Every row gives one point. Each copy is the shape, with its points in the same order, turned, moved and blurred by noise. Some copies are also mirrored. Which?

Shape (8 x 2)
array([[ 0.016,  0.018],
       [ 0.005,  0.057],
       [ 0.051,  0.019],
       [-0.042,  0.053],
       [-0.025, -0.049],
       [-0.035,  0.009],
       [-0.022, -0.062],
       [ 0.019, -0.030]])
Copy 1 (8 x 2)
array([[ 0.018,  0.019],
       [ 0.010,  0.059],
       [ 0.053,  0.019],
       [-0.038,  0.058],
       [-0.027, -0.045],
       [-0.033,  0.012],
       [-0.025, -0.059],
       [ 0.016, -0.029]])
Copy 1 is: only turned
Copy 2 (8 x 2)
array([[-0.014, -0.012],
       [-0.053, -0.002],
       [-0.016, -0.047],
       [-0.053,  0.042],
       [ 0.055,  0.028],
       [-0.006,  0.039],
       [ 0.065,  0.025],
       [ 0.036, -0.013]])
Copy 2 is: mirrored

Shape (9 x 4)
array([[-0.056,  0.036,  0.000,  0.041],
       [ 0.043,  0.006,  0.005, -0.031],
       [ 0.064,  0.072,  0.012,  0.025],
       [-0.063,  0.006, -0.001, -0.028],
       [ 0.019,  0.073, -0.028,  0.025],
       [-0.045, -0.025,  0.006,  0.027],
       [-0.031,  0.012, -0.058, -0.034],
       [ 0.044, -0.006, -0.010,  0.005],
       [-0.018,  0.003, -0.030, -0.062]])
Copy 1 (9 x 4)
array([[-0.020,  0.056, -0.006, -0.007],
       [ 0.023, -0.065,  0.005, -0.017],
       [ 0.082, -0.017, -0.002,  0.011],
       [-0.046,  0.010,  0.027, -0.043],
       [ 0.059,  0.023, -0.026, -0.035],
       [-0.059,  0.010, -0.020,  0.005],
       [-0.017, -0.008, -0.016, -0.086],
       [ 0.012, -0.046, -0.030, -0.007],
       [-0.028, -0.028,  0.015, -0.071]])
Copy 1 is: only turned
Copy 2 (9 x 4)
array([[-0.042, -0.007,  0.031,  0.042],
       [ 0.015, -0.015, -0.003, -0.071],
       [ 0.005, -0.063,  0.071, -0.044],
       [-0.034,  0.048, -0.014,  0.001],
       [-0.054, -0.045,  0.051, -0.027],
       [-0.008, -0.008, -0.031,  0.036],
       [-0.064,  0.008, -0.025, -0.037],
       [ 0.007, -0.048, -0.011, -0.043],
       [-0.031,  0.031, -0.023, -0.058]])
Copy 2 is: mirrored
Copy 3 (9 x 4)
array([[-0.083, -0.017,  0.003,  0.038],
       [ 0.022,  0.019,  0.017, -0.025],
       [-0.030,  0.074,  0.042, -0.009],
       [-0.038, -0.065, -0.002, -0.019],
       [-0.058,  0.051,  0.003, -0.010],
       [-0.016, -0.046, -0.019,  0.041],
       [-0.040, -0.026, -0.039, -0.050],
       [ 0.022,  0.030,  0.004,  0.006],
       [-0.015, -0.042, -0.020, -0.054]])
Copy 3 is: only turned
Copy 4 (9 x 4)
array([[-0.022, -0.010, -0.028,  0.078],
       [ 0.014,  0.022,  0.030, -0.024],
       [ 0.028,  0.086,  0.025,  0.040],
       [-0.052, -0.036, -0.023,  0.014],
       [ 0.015,  0.064, -0.032,  0.044],
       [-0.004, -0.054, -0.004,  0.045],
       [-0.014, -0.007, -0.057, -0.018],
       [ 0.045,  0.010,  0.013, -0.002],
       [-0.029, -0.007, -0.025, -0.039]])
Copy 4 is: only turned
